Every row gives one point. Each copy is the shape, with its points in the same order, turned, moved and blurred by noise. Say if it was mirrored as well.
In the rows, 128 means zero.

Shape, 7 rows:
[[156 202]
 [113  86]
 [185 167]
 [121  75]
 [131 111]
 [151  83]
 [125 125]]
Copy 1:
[[191 167]
 [ 75 125]
 [156 197]
 [ 65 135]
 [100 140]
 [ 73 163]
 [118 137]]
Copy 1 is: mirrored
Copy 2 (7 x 2):
[[110 232]
 [131 102]
 [ 87 192]
 [120  96]
 [125 129]
 [ 94 105]
 [123 143]]
Copy 2 is: mirrored

Shape, 9 rows:
[[ 94 112 180]
 [ 61 123 164]
 [167 140 179]
 [ 88  59 166]
 [157 145 143]
 [167 168 108]
 [169 162  71]
 [125 119 118]
 [162 170  90]]
Copy 1 (9 x 3):
[[ 99 133 159]
 [ 76 117 141]
 [136 203 131]
 [142 115 190]
 [142 166  99]
 [164 173  67]
 [188 151  47]
 [151 129 117]
 [165 159  59]]
Copy 1 is: only turned
Copy 2 (9 x 3):
[[102  81 112]
 [106  81  80]
 [ 92 130 178]
 [159  55 128]
 [111 152 150]
 [132 186 145]
 [165 202 130]
 [150 127 130]
 [150 188 141]]
Copy 2 is: only turned
Copy 3, 9 rows:
[[156 128  62]
 [128 123  53]
 [188 177 108]
 [167  84  79]
 [135 173 141]
 [134 179 176]
 [108 168 185]
 [126 132 128]
 [116 168 164]]
Copy 3 is: mirrored
Copy 4:
[[143 121  74]
 [110 151  81]
 [203 105 116]
 [ 99  82  79]
 [194 118 144]
 [191 132 181]
 [173 125 213]
 [145 108 149]
 [179 137 201]]
Copy 4 is: mirrored

Shape, 11 rows:
[[112 228 133 127 138 174]
 [187  99 218 134 123 110]
 [137  97  99 118 118 161]
 [129  85 187 126 116 137]
 [113 131 106 180 102 146]
 [114 122  98 141 232  62]
 [117 124  96 142 118 145]
 [128 150 135 163 181 170]
 [142 133  87 132 125 172]
 [125 138  92 149 101   7]
 [111 110  89 173 117 147]]
Copy 1, 11 rows:
[[148  63 209  72 123 148]
 [186 146  86 131 198 170]
 [110 146 118 116  86 138]
 [141 142  81 113 160 143]
 [103 153 166 127 127  98]
 [151  74 126 244 102 113]
 [111 134 146 129 105 107]
 [ 92  89 163 151 139 147]
 [107 141 159 120  85 145]
 [217 154 138 184 112  36]
 [ 89 155 152 133 112  91]]
Copy 1 is: mirrored
Copy 2, 11 rows:
[[154 170  82  70 171  79]
 [ 55 196 164 116 110 178]
 [156  98 165 106 117 140]
 [ 72 131 150 117 117 164]
 [135 117 118  97  76 103]
 [166 175 115 237 117 113]
 [147 110 134 117 108 104]
 [165 162  82 118 132 150]
 [175 113 148  92 118 126]
 [109 179 183 174  62  34]
 [151 107 125 119  77 113]]
Copy 2 is: only turned
Copy 3:
[[156 122  70 202 196 107]
 [123 206 146 108 161 206]
 [128 116 111 130  89 140]
 [151 155 163 138 125 189]
 [ 88 106 134 178 125 136]
 [103  65 149  52 206 117]
 [113 106 124 152 113 122]
 [128  86  95 149 177 173]
 [116 109  86 144 106 133]
 [ 45 148 193 115 168  62]
 [ 91  85 135 164 109 138]]
Copy 3 is: mirrored

Shape, 13 rows:
[[216  97 143 104  87 206 165 195 127]
 [152 124 184 105 133 197 111 164 198]
 [118 204 123 143 108 114 133 129 137]
 [ 77 144  53 145 139 121  77 108 137]
 [143 148 144 105 137 171  81 138 143]
 [ 72 155  85 210 129 106 143 104 113]
 [178 144 157  88 163 181 154 116 162]
 [118 181 131 185 105 125 117 136 136]
 [198 182  96 173 123 123 123 143 126]
 [203 127 143 116  92 195 117  97 196]
 [ 30 125  84  93 113  51  77  83 163]
 [180 139 176 121 111 175 102  98 112]
 [104  83 118 129 149  69  81 117 165]]
Copy 1, 13 rows:
[[170 132 122  98  18 211 115 194 119]
 [173 194 170 110  78 120 143 184 123]
 [161  99 143 147 171 155 133 122 115]
 [101 100  93 130 155  64 111  86  93]
 [156 146 154 136  96 121 129 125  86]
 [ 79  45 113 118 168 114 163 105 119]
 [191 127 183 114  65 113 116 133 159]
 [132  92 137 126 166 151 169 125  88]
 [198  67 108 119 118 151 148 104  77]
 [190 179 136  66  82 161 132 106 142]
 [ 72 151  76 196 194  70 111  70 155]
 [150 148 175 117  62 164 148  90 110]
 [103 141  73 173 114  70 170  97 144]]
Copy 1 is: mirrored
Copy 2:
[[117 117 167 151  80  92 217 156 195]
 [137 173 157 210  79  96 118 141 173]
 [ 72 167  99 107  92 146 100 146 108]
 [126 160  73  96 161 166  75  79 134]
 [136 182 129 139 109  89 108 131 154]
 [ 89  96  96  74 113 192  59 107 108]
 [162 145 117 171  93  96 131 193 137]
 [ 74 144 115 106  72 143  85 110 117]
 [ 87 125  73 103  69  99 148 113 107]
 [178 177 126 168  44 127 169 131 144]
 [122 207 119 121 208 212  69  90  72]
 [161 169 161 104  68  88 130 145 130]
 [137 146 142 157 176 144  95  73  77]]
Copy 2 is: only turned
Copy 3:
[[140 143 171 109  33 208  85 158 100]
 [127 174 210 103  85 158 163 188 156]
 [145 118 116 178  98  73 162 173 125]
 [139 186  83 169 175  86 158 129 116]
 [124 181 146 135  85 128 157 149 160]
 [128 121  75 203 184  83 114 180 123]
 [137 139 163 156  70 195 180 170 163]
 [130 137 127 179 114  73 113 190 134]
 [173 147 133 218  74 112 104 155 123]
 [ 98 168 218 177  74 172 154 142 114]
 [134 129 108 120 214  54 212  90 113]
 [ 79 139 158 160  64 146 131 133 168]
 [161 140 159 136 193 102 149  99 159]]
Copy 3 is: mirrored

Shape, 16 rows:
[[202 136 112 160 114  92 149 126 136 156 102 146]
 [ 87 126 144 125  99 136 120 160  85 146 146 142]
 [249 160 148  92 115 128  80 107 102 120  87 148]
 [ 82 114 103 153 121 132 116 128 105 126 102  70]
 [103 130 150 185  94 140 131 116  93 160  80 132]
 [132 155  92 179 134 127 127 108  90 144 139 148]
 [ 87 104 121 128 144 145 144 117  89 147 148  95]
 [134 127 143 111 149 115 118 138 185 153 134 151]
 [ 96 132 140 155 111 131 127 109 120  91 149 125]
 [ 98 129 132 229 139 110 142 182 153 154 130 118]
 [104 141  97 109 137  73 132 135 144 127 140 122]
 [ 92 130 147 117  87 138 119 174 153 155 143  62]
 [139 147 156 171  91 144 144 113 104 159 119 133]
 [107 167 138 109 128  96  93 107  86 137 133  66]
 [103 127 153  98 146 100 134 135  86  92  96  30]
 [129 205  83 108 137 139 146 134 116 159 129 143]]
Copy 1 (16 x 12):
[[119 134 127 109 101 112 173 172 140 179 128 110]
 [142 131 168 151 177 121  93 141  96 121 103  72]
 [119 205  64 122  87 124 188 118  94 140 138  70]
 [114 130 191 122 143 110  66  96 137 118 152 122]
 [163 153 185  97 163  85 116 114 126 165 133 104]
 [109 126 149 101 158  92 133 159  83 158 138 132]
 [118 139 154 150 166 126  62 141 111 134 128 151]
 [122 102  94 118 114 111 116 143 129 119  67 110]
 [147 100 155 134 144 108 109 111  78 117 124 136]
 [102  76 203 127 120  48 103 133 140 167  76 120]
 [110  80 128 132 119 118  89 173 117 103 134 100]
 [113  91 153 160 134 141  65  81 134 146 100  71]
 [154 136 150 116 151 106 128 117 101 184 119 109]
 [120 130 106 165 135  98  66 120  97 138 188  92]
 [135 156 145 183  84 115  29 109 116 112 172 110]
 [ 92 126 120  83 135 135  95 176  70 160 132  80]]
Copy 1 is: only turned
Copy 2 (16 x 12):
[[114  68 116 164 153 128 121 154 155 153 189  90]
 [147 140 151 133 134  99 103 124 147  72 109 112]
 [198  39  75 122 148 155 164 107 177 144 183  97]
 [149 120 152 158  92 145  97 171 111 120  81 117]
 [122  75 195 133 146 131 116 149 129 101 105  83]
 [138 113 161 115 120 100 118 154 105 143 165  95]
 [131 140 139 123 116 104  86 136 116 134  75 131]
 [ 78 123  76 129 134 151 125 126 143  96 151 112]
 [134 166 160 127 124 140 143 148 140 124 115 109]
 [ 49 117 168 163  80 103 120 187 144  92 138  90]
 [123 164  89 174 123 130 111 139 104 118 139  97]
 [126 135 101 160 130 131 108 190 157  59  74 133]
 [126  89 165 119 166 113 136 160 146 118 124  97]
 [181 127  94 138 116 116 137 156 113 124  74  74]
 [169 121 105 198  91 137 139 128 132 144  36 115]
 [142 108 100 135 151  89 140 146  69 107 167 131]]
Copy 2 is: only turned
